Each row is a point. Two turns around zero, p and q, are shown by what they do to some points. Where does a point land after both, in the order given? Backwards means that the second turn is done in reverse. Each puzzle has new turns, and all numbers are rounded.

Turn p:
0.26 0.02 0.30 -> 0.20 -0.28 0.20
-0.38 0.08 0.22 -> -0.36 0.04 0.26
-0.16 0.16 -0.12 -> -0.07 0.24 0.04
0.27 -0.26 -0.40 -> 0.22 0.00 -0.50
Turn q:
-0.12 -0.20 0.14 -> 0.05 -0.20 0.18
-0.33 0.09 -0.22 -> -0.32 -0.18 -0.17
0.06 -0.04 0.36 -> 0.09 0.07 0.35
0.63 -0.05 -0.08 -> 0.50 0.35 -0.17
-0.24 0.19 -0.20 -> -0.32 -0.05 -0.18
Where do these land?
p, then q: -0.11 -0.27 0.00 -> -0.07 -0.26 -0.12
q, then p: 0.41 0.22 0.42 -> 0.30 0.04 0.55
p, then q backwards: -0.18 0.03 0.03 -> -0.09 0.15 0.07
q, then p backwards: -0.12 0.02 -0.45 -> -0.01 -0.43 -0.19

Turn p:
-0.46 -0.36 0.09 -0.38 -> -0.62 -0.17 -0.28 0.02
0.28 0.28 0.16 0.35 -> 0.37 0.02 0.41 0.03
-0.09 -0.05 0.21 -0.18 -> -0.22 -0.16 0.05 -0.11
0.00 0.18 -0.24 -0.03 -> 0.08 0.27 -0.08 -0.09
-0.13 0.07 -0.33 0.38 -> 0.15 0.37 -0.02 0.34
0.40 -0.12 0.11 -0.14 -> 0.24 -0.32 -0.07 -0.20
Turn q:
0.06 0.05 -0.07 -0.26 -> 0.07 0.10 -0.10 -0.23
-0.05 -0.26 -0.10 -0.16 -> -0.26 0.00 -0.11 -0.17
0.04 0.01 -0.27 0.12 -> 0.02 -0.07 -0.26 0.13
-0.37 0.11 -0.30 0.12 -> -0.10 0.29 -0.24 0.31
0.32 0.09 0.73 0.18 -> 0.28 -0.32 0.70 -0.04
Where do these land?
p, then q: 0.14 0.07 -0.39 -0.15 -> 0.26 0.05 -0.33 -0.13
q, then p: 0.22 -0.14 0.04 0.24 -> -0.02 -0.22 -0.13 0.24
q, then p: 0.13 -0.06 0.28 -0.23 -> -0.18 -0.24 0.02 -0.25
q, then p: -0.73 -0.09 0.20 0.30 -> -0.21 0.29 0.66 0.33
p, then q: 0.06 0.02 -0.39 -0.13 -> 0.23 0.07 -0.33 -0.04
q, then p: 0.18 0.20 0.26 -0.02 -> 0.13 -0.30 0.09 -0.15

Turn p:
0.10 0.09 0.00 0.48 -> -0.08 0.35 0.10 0.33
-0.11 0.01 0.23 -0.02 -> -0.22 0.01 0.01 -0.13
-0.28 0.25 0.14 0.13 -> -0.23 0.27 -0.22 -0.10
-0.34 -0.12 0.01 0.22 -> -0.28 -0.01 -0.24 0.20
0.20 -0.02 -0.31 -0.19 -> 0.39 -0.14 0.01 0.01
0.43 -0.20 -0.08 -0.62 -> 0.42 -0.48 0.33 -0.32
Turn q:
0.27 -0.05 0.45 -0.02 -> 0.18 0.26 0.22 -0.36
-0.03 -0.30 -0.42 0.06 -> -0.23 -0.46 0.05 0.09
-0.12 0.13 0.01 -0.37 -> -0.09 0.11 -0.37 -0.11
-0.17 0.22 -0.39 0.57 -> 0.13 -0.21 0.15 0.69
0.11 0.08 -0.02 -0.13 -> 0.10 -0.03 -0.12 -0.10
-0.06 -0.07 0.36 -0.11 -> -0.09 0.31 0.06 -0.21
Where do these land?
p, then q backwards: -0.29 -0.32 0.15 -0.35 -> 0.09 -0.34 -0.38 -0.26
q, then p backwards: -0.13 0.48 0.34 0.05 -> 0.08 0.43 -0.26 0.33
q, then p: 0.04 -0.13 0.18 -0.13 -> 0.03 -0.05 -0.08 -0.24
q, then p: 0.40 0.13 -0.48 0.08 -> 0.10 -0.36 0.38 0.36
p, then q backwards: 0.01 0.38 0.02 0.04 -> 0.00 0.13 0.33 -0.13
p, then q: 0.18 -0.38 -0.07 0.31 -> 0.00 0.14 0.48 0.16
p, then q backwards: -0.21 -0.16 -0.14 0.00 -> -0.08 0.07 -0.26 -0.09
